Each row is a point. To make a cloud, some directions were put in groups of two or more. Within a group, all points are equally far from the middle, so they leave a hole (a ring in 2 directions, a hollow ball in 3). The other directions are filled evenly. Then the cloud was stretched, turned, moved and blurred a little. Count the holes, and give their numbers of directions, smallest first.

Cloud (22 x 3):
-34,19,27
-25,60,-6
3,-11,35
-5,-13,-17
-17,38,32
-48,-25,27
-2,37,30
9,-24,37
-1,23,-32
-25,33,23
-10,39,35
38,-7,18
20,13,37
35,31,-26
-31,0,26
8,28,49
5,38,22
-15,38,40
-18,-1,-32
-18,16,-16
5,-13,24
-31,13,-9
Holes: 0

Cloud, 28 rows:
34,-13,-40,-7
11,47,11,-37
-3,38,-19,-45
14,-27,29,34
34,28,3,-44
-10,47,-33,-1
-19,42,3,34
-33,7,-31,-19
46,17,-34,-10
36,48,16,-1
36,27,-18,-42
-30,37,17,18
3,60,13,2
-6,56,-20,-14
-24,33,34,8
-13,14,19,52
14,19,46,28
-9,45,34,-1
41,3,31,26
24,45,-17,31
23,14,-52,3
16,35,-33,30
6,47,35,-3
-17,-31,27,17
-5,-29,17,-29
-36,23,-22,17
36,12,-7,45
4,56,17,15
Holes: 1 (4)

Cloud, 48 rows:
7,43,31,23,-15,35
23,34,46,23,-29,9
-2,29,-49,-22,26,5
0,28,28,-32,31,13
-34,8,-43,14,-19,-7
33,25,-24,8,-42,43
-38,8,-15,29,-11,-24
4,41,27,32,-3,-16
-10,17,-44,-37,12,7
-19,-5,-8,-3,52,-20
-39,-14,-32,23,9,13
23,7,40,46,-24,4
54,-7,-20,23,4,-9
47,-20,37,-15,-19,8
16,24,20,13,34,-33
-29,16,3,0,42,6
-3,-28,-35,-34,3,13
15,51,-43,5,-10,21
32,29,48,-15,2,-16
-9,-24,-24,-40,-5,18
-27,26,-29,20,-10,-25
7,-37,-38,-19,10,4
-18,-32,32,-16,27,-12
-37,12,1,2,36,8
20,2,7,-4,-39,56
-14,-2,43,-18,11,-37
27,-20,35,9,19,30
-28,22,4,-36,-20,19
-1,7,42,-35,16,-30
18,-39,9,31,20,-6
3,-32,-15,36,-18,-24
-13,-24,-1,-37,-12,30
29,19,25,10,43,-12
-33,-24,-21,26,15,19
-17,7,5,14,14,-47
-24,-5,4,19,6,-45
-4,-27,27,7,0,44
45,-11,-18,15,-35,-7
27,-8,-12,10,-60,9
16,18,-28,-18,15,-43
-3,-24,26,-49,3,-16
6,46,-46,-16,3,17
-6,37,-39,-31,-4,15
24,21,29,12,-50,39
32,-30,-35,13,17,16
-14,-12,-36,-38,1,14
3,-10,12,-1,-48,49
15,-22,49,26,-32,0
Holes: 3 (2, 2, 2)
